Each row of a before or after table is a point. One or more steps were done to the points. Then noise was added and the rows were shuffled. The steps act on columns, c1 being the first. Name the steps. A step turns or swaps two columns, mirrors them in a line or flattens them onto one, adds a multiple of one to another, or multiplies or shifts one. Angles are multiples of 10 degrees, from the lower column toward the higher: turns from -170 to 170, lines from 10 to 170 but not 90. Use the fewest steps. Two steps may share a column if one is a turn and the other turns, adds or multiplies; they go together, in the order done. Otherwise the lowest column goes first.
In the rows, zero is written as 128.

Before (9 x 3)
[[125 113 148]
 [132 158 128]
 [179 162 126]
 [128 125 138]
 [144  84 127]
 [104 100 111]
 [144 141  90]
 [130 121  83]
 [158 173  90]]
After (9 x 3)
[[159 132 128]
 [125 128 153]
 [101 105  86]
 [174 158  33]
 [113 125 178]
 [121 130  16]
 [140 145  33]
 [ 84 144 126]
 [163 178 123]]
Steps: swap c1 and c2; multiply c3 by 2.5

Before (10 x 6)
[[124  75 119  88  84 149]
 [ 58 131 175 154 129 125]
 [147 139 131  66 158 129]
 [101 141 200 158  99  93]
 [159  92 120 108 158 147]
 [ 90 121 171 160 115 101]
 [171 103 100  78 157 139]
 [128  94 102  80 132 116]
 [140 184  97 140 117 108]
 [149  97 120  76 125 179]]
After (10 x 6)
[[148  90 150  94 155 138]
 [153  95 112  65 132 103]
 [162 183 125 118 115 124]
 [144  97 141  65 125 170]
 [133  77 122  82  85 134]
 [ 71 122 116 198 115 100]
 [135 140 147  61 158 133]
 [ 53 140 140 208  98  98]
 [ 51 131  88 208 130 127]
 [175 102 150  45 155 133]]
Steps: turn c1 and c3 by 60 degrees; add -0.7 times c1 to c4; add 0.3 times c2 to c6

Before (14 x 9)
[[118 152 117  78 148 191 166 185 108]
 [160  99 152 151  97 173 132 138  91]
 [104 148  82 118 119 167 124  69  83]
 [ 94 133  93 130  68 152 203 174 185]
 [116 174 129 151 142 103 155 147  74]
 [ 96 130  81 138 108  85 180 196 131]
 [ 86 133 124 111  94 133 126 154 127]
 [165  91 137 118 165 163 106 149  68]
 [154 126 163 122 111 115 152  94 118]
 [101  44 104 160 144 182 189 160  83]
 [ 69 136  93 109  96 124 119  76 163]
 [ 97 147 152  85 100 138 160 123 145]
 [156 118 154  98 143  72 178 101 104]
 [123 158 133 131 173 114 200 190 146]]
After (14 x 9)
[[181 137 140 125 110 162 118  94 152]
 [177 160 128 121 142 121 101 101 177]
 [174 156 111 154 164 214  69 151 108]
 [ 83 140 150 114  94 182 128 155 127]
 [127 109 135 105 174 165 147 189 200]
 [ 40 140 139 112  95 175 165  76 119]
 [111 160 127  83 148 239 107 183 164]
 [121 156 167  90  99 188 144 124 159]
 [ 81 142 126 218 144 232  83 162 190]
 [ 55 117 111 131 106 136 132 195 181]
 [ 65 124 123 124  67 202 184 175 204]
 [183 123 128 163  98 224  92 137 131]
 [ 67 127 109 107 117 218  81  67 126]
 [114  86 137 102 142 151  74 148 154]]
Steps: turn c1 and c3 by -40 degrees; multiply c1 by 1.3; mirror c2 and c4 in the line at 120 degrees; shift c6 by 50; swap c7 and c9
